Each row is a point. To make a cloud, some directions were put in groups of two or more. Within a group, all points are equally far from the middle, so they leave a hole (a ring in 2 directions, a hollow ball in 3). The other directions are filled evenly. Then the cloud was stretched, turned, moved and blurred a little. How many holes are there, and how many directions does each take, smallest first?
In the rows, 100 means zero.

Cloud (15 x 2):
65 90

63 102

65 113

125 95

126 132

79 46

77 84

119 68

81 55

122 91

108 114

134 106

116 127

137 115

90 56
Holes: 0

Cloud (22 x 3):
106 86 110

122 131 110

81 106 122

117 65 88

95 164 82

108 103 90

97 107 114

152 79 63

135 93 75

129 124 66

93 76 125

130 88 70

120 66 72

98 158 77

114 73 86

51 136 96

121 142 88

79 111 62

93 57 102

63 94 70

83 89 137

153 87 84
Holes: 0

Cloud, 21 rows:
127 95 147

139 108 106

137 105 102

64 107 125

137 55 107

76 106 131

103 94 143

76 105 132

82 110 124

96 54 118

95 56 92

130 79 145

130 107 104

147 115 120

78 50 101

122 67 136

68 108 106

92 109 108

83 51 107

66 72 134

141 111 111
Holes: 1 (2)

Cloud (29 x 4):
91 98 148 85

65 78 132 116

61 122 74 135

81 56 136 118

99 53 88 104

86 137 84 109

105 127 65 90

137 80 104 111

104 91 143 115

76 121 79 143

94 55 92 97

53 104 66 113

96 48 122 143

156 89 116 81

67 100 124 93

76 121 58 120

72 56 99 100

98 114 62 133

113 81 75 141

132 63 111 97

54 83 101 101

82 75 137 87

138 77 108 107

72 128 101 97

94 139 117 92

90 114 96 144

120 59 96 117

123 81 122 44

119 68 138 64
Holes: 1 (3)

Cloud (28 x 4):
91 86 64 86

94 121 60 138

87 85 59 101

76 58 91 107

96 52 116 83

89 149 95 102

104 49 114 92

110 121 121 130

80 79 66 106

101 94 51 92

111 144 106 101

144 79 80 104

96 97 155 90

84 89 157 86

106 118 58 138

112 125 92 142

68 73 79 121

136 69 89 116

81 74 138 68

107 54 120 83

90 98 52 121

109 139 108 119

74 56 112 134

130 65 94 122

87 92 54 113

107 101 117 145

113 50 113 96

48 91 131 130
Holes: 2 (2, 2)

Cloud (56 x 6):
109 140 73 114 77 128

115 137 103 112 71 149

106 78 90 119 125 174

100 128 68 103 75 151

87 91 100 152 89 138

85 104 94 97 62 62

81 104 135 128 71 118

94 129 120 63 120 75

117 144 92 110 65 85

77 70 99 78 120 84

54 87 102 65 120 107

75 97 107 130 131 128

77 117 113 145 88 102

123 72 96 76 82 136

105 72 80 97 118 97

92 96 132 58 103 118

113 94 87 106 132 172

102 125 92 139 105 97

87 131 119 146 88 102

95 112 136 141 64 117

90 138 84 136 88 130

77 115 92 110 85 67

77 90 71 88 144 131

113 118 120 105 128 85

94 127 83 128 121 127

136 96 90 125 96 97

112 86 128 65 108 69

116 100 111 111 78 52

109 92 66 120 72 176

98 104 56 112 108 169

102 92 137 82 116 129

109 102 86 96 38 89

98 115 128 95 118 54

135 97 96 132 78 169

99 119 88 120 36 129

115 127 117 87 97 53

108 124 133 81 120 109

67 74 103 59 118 121

103 105 102 97 61 50

99 91 114 59 133 134

94 111 141 117 124 92

78 107 71 63 119 99

140 110 81 124 57 155

126 77 118 120 88 145

88 91 106 64 75 58

78 75 83 70 147 131

132 107 127 114 39 85

136 94 76 121 47 136

122 81 84 98 48 119

103 132 92 110 51 142

128 116 110 128 114 101

71 109 109 71 116 55

107 131 126 61 85 76

80 96 100 117 91 170

135 92 86 117 78 87

129 111 94 105 32 94
Holes: 1 (6)
